Rows are points. Examples show where two turns around zero, p and q, send a point. Where does a point land after both, in the order given? Backwards means that the second turn is done in reverse. Each puzzle has new turns, and all numbers are rounded.

Turn p:
[-5 19] -> [-12  16]
[-26   6] -> [-26  -5]
[ 44 -30] -> [ 52 -10]
[ 7 -5] -> [ 8 -2]
[-21  10] -> [-23   1]
Turn q:
[25 10] -> [-10  25]
[25 -7] -> [ 7 25]
[-5  7] -> [-7 -5]
[-45  -9] -> [  9 -45]
Where do these land?
p, then q backwards: [13 -1] -> [  4 -12]
q, then p: [ -2 -22] -> [21  7]
p, then q: [ -2 -25] -> [24  8]
q, then p: [-9 48] -> [-40 -27]

Turn p:
[ 3 -3  0] -> [ 0 -4  2]
[-12  12 -12] -> [ 10  13 -13]
[-16  -5  -9] -> [  3  -2 -19]
[ 2 -4 48] -> [-45   3  17]
[ 9 -6 -8] -> [ 9 -9  4]
[ 13   5 -20] -> [23 -1  6]
Turn q:
[ 21  22 -12] -> [26 19 -4]
[  7  -5 -10] -> [ 9 -5 -8]
[ 5  4 26] -> [-2  2 27]
[  1 -11 -25] -> [  6 -10 -25]
[-21   7  11] -> [-22  10   6]
[-14 -17  11] -> [-19 -15   5]
Where do these land?
p, then q: [16 -5 13] -> [-14  -7  15]
q, then p: [ 8 18 10] -> [-7 15 14]
p, then q: [ -6 -13  -7] -> [  3 -11 -11]
q, then p: [-8  8 20] -> [-18  13  -3]
q, then p: [-10  -9 -37] -> [ 35 -10 -15]

Turn p:
[  0  -3  28 -25] -> [  3 -10  36  -2]
[-24 -12 -21  27] -> [  3 -10 -38 -17]
[13 15 18 12] -> [-27   5   9   5]
[ 23 -22  -6 -34] -> [30 -5 18 30]
[-13  22 -18  20] -> [-10  21 -24 -17]
Turn q:
[ 25 -29   9  -8] -> [ -1 -31  21 -15]
[  7  28  18 -39] -> [-40  20  -1 -27]
[ -3   1 -19 -19] -> [-14 -10 -21   0]
[ 12   2 -22   6] -> [ 14  -9 -18  -8]
[-8 -9 23 31] -> [22 10 28 15]
[-34   7  -8  29] -> [19 20 -9 36]
Where do these land?
q, then p: [15 18 -3 10] -> [ 8 19 11 11]
q, then p: [-10 -23 -11 -35] -> [ 15 -29 -21 -21]
q, then p backwards: [-11  -1  17   6] -> [ 14   9   5 -12]
q, then p backwards: [48 -7 -8 18] -> [-45 -18  -2 -20]
q, then p: [-3 28 19 14] -> [-15  29  17  -5]
q, then p: [-40 -15 -14 -13] -> [-13 -13 -40 -16]

Turn p:
[ 37  21 -25 -16  13  16] -> [ 18 -11 -48  -8  -6  17]
[-26 -18  33  27   3 -23] -> [-10  16  47  -9  21 -15]
[ 17   4  39   2 -26   0] -> [-31  -9  16 -16   5  30]
[  3 -25  -8 -10   4   8] -> [  6 -24   0   2  -3 -15]
[-32  -4  24  -1  15  28] -> [-14  -4   9  32  36  -9]
[-11  11 -20  13 -18 -17] -> [  9  24  10   5 -26   3]
[  7  16 -32  10   2   6] -> [ 28  10 -16   8 -13  10]
[  6  -5 -11 -26   6 -19] -> [ -7  -2 -18 -14 -16 -21]
Turn q:
[  7  12  33 -18  48 -24] -> [-44  21  19  28 -20 -24]
[ 15  26  10  23 -22 -12] -> [ 31 -10  19  -3 -21 -17]
[ -7  20 -22  -1 -11   2] -> [ 17  15  -4 -22   3  -5]
[ -9 -25  -4   7 -28  13] -> [ 10 -27  -9 -12  11  23]
[  1  24  18 -15  23  28] -> [-9 32 32 13  9 10]
[-25 -41  -1 -19  -6   5] -> [-30 -20 -19 -13  17  25]
[-12 -21 -11  22  -5  -9] -> [  5 -15 -27  -3 -14  12]
[  9 -11   4   8   5  20] -> [ 6 -2  1 19  9 15]
[ 20  17 -27  -7  -4 -23] -> [ 14   9 -12  -9   5 -39]
Where do these land?
p, then q: [ 12   6  32  -6  -9 -16] -> [-25  14   9 -19   7  17]
q, then p: [  7   4  -2 -39  14 -18] -> [-11  35   1   0   3 -27]
q, then p: [ -1 -15  -2 -16  14 -18] -> [  5  17   8  12  -8 -20]
p, then q: [  3  15 -21  24 -16  35] -> [37 -4  5 29 11 18]
q, then p backwards: [-24   9 -30  32 -20   8] -> [ 40  16 -29  16   5  -8]
p, then q backwards: [  6 -20   5  -3  -9   6] -> [  2  -7  16   0 -15  -7]
p, then q backwards: [-33   6  -6  18  -4  28] -> [31  0 13 10 21 25]
p, then q: [ 30  -5  25 -12  30 -24] -> [-41  21 -12 -13  22 -16]

Turn p:
[-10   2   3   9  -5  -1 -20  11   5] -> [ -2   1   7  11  -1 -16  -5   2  17]
[ -2  11 -22   8   1   1 -16  13   7] -> [-13   8   1  11 -17  -3  -7  15  14]
[ -4  12  -1 -11   0  -8   3   8 -11] -> [ -5   2  12  -8  -9  -8   3   3 -12]
[ 26   3   7   4 -11  -8  -7 -36   8] -> [ 23  30 -10  -6  12  16 -17 -12   1]
[ -6   5   2   4 -11  -1   8  -2   6] -> [ 1  7  1  0  1  0 14 -5  5]
[  0 -25  -2  -1  -9  -3   5 -19 -24] -> [ 14 -11 -22 -16  -8  -4  -5 -22  -7]
[ -7   9  -3   8  48 -11   6  10   4] -> [-16  -4  -6  25  10  -8   0  28 -29]
[  0 -18   6   4 -12  -6   8  13   3] -> [ 18 -14   0   0  -3  -3  13   2   9]
[ 6  6  5  3 -5 22 -1 14  2] -> [-7 -9 17  9 -2 13 -1 -5 10]
[  6 -17   4 -19   8  13   6  -4  -2] -> [ -2 -19  -4 -16  11  12  -6   0  -5]
[-9 11  0 -9 -5  1  6 -9  2] -> [ -9  11   2 -10   4  -1   8  -5  -2]
Turn q:
[ -3   0 -17   9  10  -5   9  -8  -4] -> [ 2 15 -6 12 13 -4  8  1 -1]
[ 10  -9 -10   3 -15  -1  15  12  12] -> [11  1 14  0 -1  0 10 -3 25]
[-17   3  -3 -15   0  15  -3   4  -4] -> [ -8  -5  -7 -11  -6   4  13  17  -6]
[-11   0   6   2 -11  15 -15 -23   6] -> [-33  -5   2   1  -3  10   1  -5  -4]
[-12   6  -7  10  -8  -2 -18 -14 -15] -> [-19  -3 -13  22  -4   4  -5   6  -5]
[ -2  25   1  -3  -2 -18 -10  23  10] -> [  8   1   7   0 -21 -24 -16  17   1]
[  3  -8  -7  -9   3   4 -10  10   5] -> [  3   7  -7 -11 -11   6   0   2   7]
[  0  -7  12 -10   5 -11   5 -28 -15] -> [ -1  -7  -7   9   4   4   9 -22 -26]
[ -6 -15  19 -12   2  -5   1  21   3] -> [ 12 -18  -9 -23  -6  -9  -1  -6   5]
[32  9 21 11  3  7 12  3  0] -> [ 17  -5  26  -4  15  12 -21  -6  -5]
[  6  -5 -15  15  12   1  14  -1   2] -> [ 7 17  0  5 20  0  4 -1  9]
Where do these land?
q, then p backwards: [ -3  12  -7  -8  22  -3  -8  15 -10] -> [  9  -4 -12  -4  10 -27  -3  -8   1]
p, then q: [  2   1  10   0  14   1  15 -10 -10] -> [  4   0 -13   8  12  12   4   3 -11]
q, then p: [12 -6 -5 18 -5 26  0  2 -8] -> [-21 -13   4  14  15  10  -6   5  10]
q, then p backwards: [  5  -7   3  -4 -12 -10   2  14  -3] -> [  4 -15   0   7 -12  -1  -3  10  -4]
q, then p backwards: [  5   0  -7  -7 -14  -9  10 -11  -8] -> [ 1  4  7 18 -3  2 14 10 -3]
p, then q: [-8 -8 -4 -8  6 -5 15 -6  9] -> [14  7 -5 -4  4 -1 16  8  0]
q, then p: [ -8   7   1  -5 -31 -11  18   8  -1] -> [ 31 -11  -6   7   8   3  19   0   5]
p, then q: [ -4   0  -3  23  21   2 -21 -10  -9] -> [-15  12 -18  23   0  -7 -17   3   9]
q, then p: [-10  -1   5 -10 -20   2 -26   8   8] -> [  3  -2  -2 -16  -4 -10  12  -4  30]
q, then p: [ 10   2   7   2  18   7  -6 -11  34] -> [-14  18  15 -17  18 -17  -8  -7  -9]
